Rows are points. A path goes straight from each point to the next, and from the last back to the first. The post is the endless flat space through its rows: a point in 2 columns, a line in 3, a plane in 4, and so on, so that a path can go around it. How many times does the path go around the post? Going back the other way cancels.

Post (2 x 3)
[[-27 -24 -17]
 [  2  28  15]]
Path (30 x 3)
[[ -1   7  21]
 [-57 -32   2]
 [-56   1 -28]
 [-23  12  36]
 [-14  16  33]
 [-47 -23  -8]
 [-57 -40 -53]
 [-30  12  18]
 [-37 -31   4]
 [-26  17   4]
 [-26   4 -50]
 [  0 -30 -54]
 [-15 -25 -46]
 [-37 -24 -60]
 [-36   5   6]
 [-37 -38   7]
 [ -7   7  38]
 [-27  17  14]
 [-22  10 -20]
 [ -8  -7 -37]
 [  4  -5   5]
 [-16 -12  10]
 [-33  -1  33]
 [-40  -1 -29]
 [-61  -8  -6]
 [ -3   9  65]
 [  5 -24   2]
 [ 45  73   9]
 [-37 -61 -68]
 [ 33  36  18]]
Times around: 1

Post (7 x 8)
[[ 11  19  18   6  23 -34  23  40]
 [  3  20   7  -5  -5 -15   0  49]
 [ 17 -51 -38   4 -12 -34 -12  10]
 [  3 -39  -5  15 -18  11 -14 -29]
 [ 17 -26 -30 -14 -13  17 -21 -29]
 [-25  18 -19 -12   7  28  11  -6]
 [-45  11  14 -17  12 -32   0  19]]
Path (24 x 8)
[[-21  -2 -11 -28 -14 -25 -13  59]
 [-44 -34   8   2  12 -32  21 -52]
 [ 35  -4 -13   6   4  -4  23  61]
 [ 31 -74  17  31  29  -5 -11 -62]
 [ 67 -15 -16 -13  -9  24  -6  15]
 [ 43  -3  19 -29 -48 -41 -36  70]
 [ 81 -34 -22  10  -3 -95 -18  51]
 [-19  17  30  16  29 -30   7  23]
 [-22  42  28   0  26  -2  22  44]
 [-12  24 -25 -18 -11   3  18  71]
 [-44   9  28  45 -17  37  32 -40]
 [  1  -6   2  17   9 -20 -16  -6]
 [-31 -28  13  43  28 -36  19  36]
 [-68  -8 -10 -10 -13  -6 -26  -1]
 [ 21  22  -6 -24 -33 -50 -35  64]
 [-16  -7   3 -12  35 -52  15 -19]
 [ -9 -24  -5  14   1 -22 -13 -11]
 [-30 -32 -37 -24  13 -22 -28   3]
 [-24  13  -8 -13   2  20  13  29]
 [  7 -60 -30 -44 -46 -77 -53  42]
 [-35  -8 -19 -56 -20 -19 -26   4]
 [ 28 -19 -13  24  -9 -20  17   3]
 [ 29 -25  12  40 -12 -28  -4  28]
 [  0  43  17  -1   5  37   8  40]]
Times around: 3

Post (11 x 12)
[[ -5   9  10  -3 -32  -8   1   1  -6  50 -35 -28]
 [ 83 -19 -23  -9 -21  55 -20 -76  13   3  11 -32]
 [-33  53 -51 -65 -27 -16  39 -10 -13 -47 -10  -8]
 [ 21   3   5  13  35  -9  -9 -13  -9  18 -29  11]
 [  0  11   5  24   0  -2 -29 -25  47   7 -26  14]
 [ -3   4  18  13  36   1 -32  -8  -1 -13 -29 -16]
 [-19 -29  43 -24   9   1  64 -43   5 -21  54  21]
 [ 15  27   0  26 -34 -16 -13   8 -30  -4 -15   3]
 [ -5  10 -14  -7 -41 -42  19  36  14  10 -17 -40]
 [ 13  10  20 -35  12  43 -24 -21  24   5 -32  20]
 [ 21  26   6   6  -6 -12  19  -7  -6  -6 -14 -20]]
Path (30 x 12)
[[-18  14 -32 -12  -6 -30  22  52  33 -43 -16 -45]
 [ 22  14 -17  10 -29 -20  23   0  38 -35  22 -27]
 [  5  20 -42 -51 -21 -29  44   4 -43  -4   4 -24]
 [ 45  29  15 -80 -52  37  14 -27 -27   9 -16  -4]
 [ 23  23  -7  25 -24  -4  -4 -47 -26 -24  -3   1]
 [-28 -17  23   6  -8 -12 -26 -33  56  21 -26  53]
 [ 13  16   4 -15 -66 -39  53  70   5 -51  21   2]
 [ 46 -10  11  19 -11  49 -34  -7  18 -36 -10 -10]
 [-10 -12 -22   2   7 -12  40 -52 -22  19 -18  39]
 [-11  25   6 -41   2  20  26 -19  28  11 -65 -24]
 [ -1 -54   3   7  43  18 -17 -59   3  24   1  30]
 [  9  54  -8 -23 -44  30 -19  -2  16 -11 -30 -33]
 [-57  -3  40 -23  85  20 -52 -25  35  54 -60  28]
 [-47   4  31 -25 -36   4  23  -1  72 -25  34  23]
 [-40  16  33   7  29 -29  -3  14 -28   7 -14  -5]
 [ 30  19  -5 -11 -26 -11 -35   8   9  -7 -35 -95]
 [ 40 -32  -3 -10  26   4  -8 -30 -20  36 -18  20]
 [  7  30 -33 -33 -29  -5  63 -16 -79  -7 -21 -24]
 [-12   6  -1  23 -13 -22  -5  22 -23 -53   6 -41]
 [ 52 -28  53  34   6  59 -48 -22  50  63   8  39]
 [-54   9 -32 -48  15 -43  39 -11 -50 -33  28  39]
 [-38 -25  43 -29 -25 -17 -10 -11  48  -3   5 -13]
 [  1  30  15 -17 -13  33 -13 -45 -21 -10 -55 -34]
 [-18 -20 -49  -7  35 -52   0 -38  16 -16 -18 -52]
 [ 22  15 -10 -54   5   1 -12  -6  47   0 -24 -25]
 [ 25  47 -15  28 -11 -48  10 -30 -70  37 -42  17]
 [-23 -28  48  19   7 -26  -9  16  82 -43 -11   3]
 [-62  21  11 -19  -3  17  22  -3 -17  19 -54 -34]
 [ 54  11  19  91  13  -1 -19 -44  -1  -4  14  58]
 [ 26   2  28  53  43  10 -29 -16  89  24 -25  45]]
Times around: 3

Post (17 x 18)
[[ 33 -11  47   4 -38  -1  19   5 -11 -37  13  31  -5 -22  15   4  15  47]
 [ 18  -8  29 -17  27  27   4 -22  19   8  -5  64  -9  35  27 -25  10 -33]
 [  2 -22  76 -13 -15 -33  37  -5 -56  22  -3  17  19 -22  -4 -30 -13  -6]
 [-24 -11  -1  21  -4  -7 -25  17  -4  12  -3  25 -64  -2 -15  18   9   8]
 [ 44  49 -36 -14  33  14   2  15 -33  15 -42   9 -19 -11  13  62   1   0]
 [-37 -12  42  -6  15  11 -19 -15  -4 -19  41  -2   1   6 -43  -4   7  -1]
 [ 68   0 -43 -29  41 -59   4  -4   3  32   3 -12  23  -5 -12  80  36 -13]
 [ 37 -28  36 -38  15 -10 -31 -41  19 -19  10  -7 -23   1  19  44   1   6]
 [  8  24  23  19 -14  20 -18   4  14  -3   0  13 -20 -62   4  26  35  13]
 [-35  34 -17  30  -5 -17 -30  29  15 -11  39   1 -54 -32 -14 -28 -27 -16]
 [ 10 -36  24   1  24  12 -16  23   1  -9 -14   5 -23 -36  -7 -41  -4  16]
 [ 28   2 -28  53  33 -29 -58 -16  -1  30 -18  45 -13   3  21  33  23  19]
 [-24  -4 -13 -42 -26  38   3  10  52  21 -16 -31  33  10 -29  19  -6  21]
 [-16 -26 -42   2   4 -32  -1  -3  21   4 -47  -9  42  20 -12  25   5 -16]
 [ 20 -25 -14 -18  23  -8   8  24 -10   9  -1  -5  28 -50  21  46   9   2]
 [ 24 -29 -48  11 -18  24  26 -11  32  20 -25   0   5 -19  20 -24   2  29]
 [-26  13  44 -25  53  35  35   7   6   6   1   5 -15  20 -10  24 -34  -8]]
Path (24 x 18)
[[-62 -15   4  45  43  32  16 -46 -31  34  37  -2 -48 -35 -23 -12  12  62]
 [-36  12  39   5  43 -31  -1 -23  -4  36  -3   1 -53  14 -31 -35 -28  20]
 [  5  32   3  10 -48   6 -31  -1 -10   1 -51  66  42 -16  11  28  11  12]
 [ 38 -50   1 -48  10  69   4  -3  -5  57 -10  13  15  -2 -46 -22  26 -24]
 [ 18 -53  10   6  83  33  -3  11  -3  35 -43 -11  52   8   9 -44   2   4]
 [ 18  29  -4  53 -13 -10  23 -54 -32  48 -37  42  53  22  19  19  21  45]
 [-31 -26  25 -28 -14 -31 -58 -17  12 -31  13   7 -58 -43   7   5 -19  15]
 [-14 -15  31 -17  -6   0   4  12  18  10   0  16  44  -1 -14  -3 -19 -38]
 [ -4  51  56  -3 -15  40  27   9 -19 -41  23  -8  30  13 -24  -3  -7  11]
 [ 51   3 -14  40 -20  -5  11  -8  38  66 -29  -5  12  -3  15  17  46  45]
 [ -6 -14  41 -38 -29  -9  -9 -10  30  24 -10   4 -21  18  -3 -13   8   3]
 [ -3 -43  49 -32 -27  34  -6 -31  -1  15   9  26   8 -53  33 -37 -17  41]
 [  6 -12 -29   4  61   7  20  31  73  44  -7  57  56  11 -13  28  50 -92]
 [ -8  20  68   8 -47   0 -14 -50  14  32  50  -9 -73  74 -39  57 -17  56]
 [-11 -69 -17   0   6  19  46 -18 -18   6   2  -6  42 -24  20 -19   0  30]
 [  1  -1  24  -4  17 -14 -36  20 -33  18   6  34  41 -34 -13  -4   6  22]
 [  7  14  13   1  33 -12   2  15  14   0  19  11  27  -2 -51  -1   2  -2]
 [ -7 -26  -2 -21 -28 -14 -22   0  10  -6  40   1  -8 -10  27  59 -21  -9]
 [ -7  13   0 -26  14  -9 -34  -2  60 -19  95 -34 -54 -11  17  -6 -36 -56]
 [ 48  -6 -58 -36  25 -38 -32  40  51  38 -36 -18 -38  -2  -9  31  46  33]
 [ 27 -50  31 -42 -44  25  -2 -23   9   8 -70   9 -40 -46  28  -2  10  17]
 [-10  24   4  50 -28   7  37 -28  31   8 -37  21  25  -7  -3  89   9  48]
 [ 11   1   6 -14  49  71 -24  13  47  24  -9  -5  18   3  13  -8 -35 -14]
 [ 15 -22  32  23  29  13  15   7 -41   7  19  60  28   7  32   5  63 -18]]
Times around: 5

Post (17 x 18)
[[-26 -49  -9   4  11   2  -5 -28  12 -37   7   2 -45   6  60 -27 -40 -14]
 [ 12  -7  31   7  -4  -2  -7  22 -23  27   8  -5  76   7 -22   6  -9  30]
 [  8 -23  44 -24   5  33  21 -13 -13 -38  49  -1 -32  26  44   3 -55 -40]
 [  4   4  38  -8   4   7   5  26 -25  14  -7 -12  43 -11  -3  18  45  34]
 [ 19 -11   6  24  -9  29 -13  -6   5 -61   9  39  12 -10  14  -8  -6 -11]
 [-19   5   1  20  22  46   5  25   0  15   8   4  45  -9  -5   2   5   4]
 [-10  49 -40 -16  20 -44 -42   9   8  36  31  -8  20  21  12  10  29  11]
 [ 19 -34  26 -11 -24  22  11  -4  26  -2  30   3   4  -7  68  -1 -39 -41]
 [-20  31  10  22  18 -22  -9  36  10  33   2  -5 -37  21   0  -2   2   0]
 [ -6  11 -26  -4  14 -38 -21  26 -33  64  23  10  -5  -3   0 -13  36  -4]
 [ -1  27  12  -9 -32  17   9 -11 -23  30 -19   7  19   5  -1  33  -9 -23]
 [  0  46  29  19  19  12  -5 -19 -13  57  15  -3  37   8  -1 -15  12  32]
 [-12  23 -30  10  11 -22  -8  -2  -1 -16  13 -13 -27 -56  17  -4 -20 -10]
 [-30   2   2   9  27 -29 -62   2   8 -12  11 -20   7 -27 -10  -1   8 -15]
 [ 19 -19  31  -7  38  28 -13   7  19 -46 -27  20  27 -27  36 -32 -24 -50]
 [ -1  26 -27  12  -9  13 -35  47 -26  64   2 -35  27  15 -15 -25  34  17]
 [  2   4  24 -17 -15   2  27   7  15   6  14  23  30 -16 -19 -23   1   3]]
Path (31 x 18)
[[-13  29  43 -51  13 -40  -8 -23   9 -28  -4   3  37 -48  38   4  16  -9]
 [ -6 -27 -32   2 -27  24  33  74 -15   7 -10  -4   3 -50  18 -13  10 -31]
 [ -2  12 -73  28 -15 -23 -40   1  20 -18  28 -11  32  -2   5  10  23   1]
 [ -2  34  -2  -3   6  -2  25   6  23  22 -21  24  -1 -18   1  13   1 -13]
 [-23  -7  56 -11  44  13 -17  46  -4  18  20 -24   9   7 -24  -4   1  13]
 [-15  54   1  13 -10  56  10  48 -13  46   5  14   2  34  10 -12  20   5]
 [ -6  95   7  16   3  59 -25  31  14  52  11 -10  50  22  25  63  14 -52]
 [ 22  10   1 -12 -22 -24   9  24 -12  10 -32 -34  47  -6  39  18  -6   5]
 [  1 -24  -5  51  10  21   7  14  12  -2  12 -21   4  12  14 -18 -16  47]
 [-13 -24   0 -37  -3 -28 -53 -20 -44  31  30  -2 -41  23 -31  -2  27   0]
 [ 15  61  51 -59  25  41  -9  28  17  19 -34 -12  91 -10  -7  19 -14 -35]
 [ 12 -27 -36  54   9  23 -47  28   7 -14   8 -27  22 -49  70 -30 -33  -5]
 [-13 -31  33   2  21 -16 -42  20  31  17   5  11  61  24  14  -5  22  37]
 [-23 -39  18 -20  22   3  53  36 -13  -4 -16 -18  35 -52 -12  -2 -16  44]
 [ -6  12 -22 -34 -47  18 -71  23 -46   6  20 -45   6 -22 -12   3   3 -24]
 [-17  58  54  -5  -4   4   7  -3   1   7   6 -28 -15 -12   0  22  -4 -23]
 [ 19   1 -18   2 -35   4 -64   7 -11   1  -3  -3  75  27  16  51  23 -38]
 [ 10 -59   8  -2 -36 -41 -13 -29  19  61  27   3 -17  39  34  -1  -5  -6]
 [ 14 -14  19 -17  42 -29 -13  58   8 -36  16  16  45 -32 -80  12  -2  31]
 [  8 -13   2 -75 -21 -18 -39  17  -7  13  59 -42  60 -38   2   2  -2  -1]
 [ 23  12  68  -1  11  26  39  28 -57   7 -11  21 -38   2  49 -10 -43 -47]
 [-30   4  29 -10  -9  -2  38  10 -24   3  21  -6 -31 -16  13 -23  -6 -34]
 [ 15  60  62  59 -17   9 -25 -16 -22  13  22  33  12   8 -47  41  21  -8]
 [  0  32 -39   5   0  37  -9   9   6  94 -11  -5  14  77   8   3  17  17]
 [-27  19 -19 -11  11 -10 -31  37   3  32   8 -35   5 -25  -1  36   5  26]
 [ 16  45   0 -28 -74  32  18  13 -33  54  34  69  -3  12  15  63  25 -62]
 [-19  -8  25  -2  -5 -18 -23 -10   7  49 -17   0  40  -3  52 -26 -36 -85]
 [ 10 -18 -23  -1 -23 -10 -22  36  22   5  33   5   4  23  48  -2  12 -59]
 [-17  21  41 -18  49 -39 -53   8  28  11 -43 -54  12   2  84   9 -13 -32]
 [ 23  24 -10 -42  -9 -54   7   4 -34 -10  24  53  15 -28  -7  14  48  25]
 [-56  10  34 -21  73  -7 -34  31   7   2  25  -4  32  16 -16  34 -22  -2]]
Times around: 4
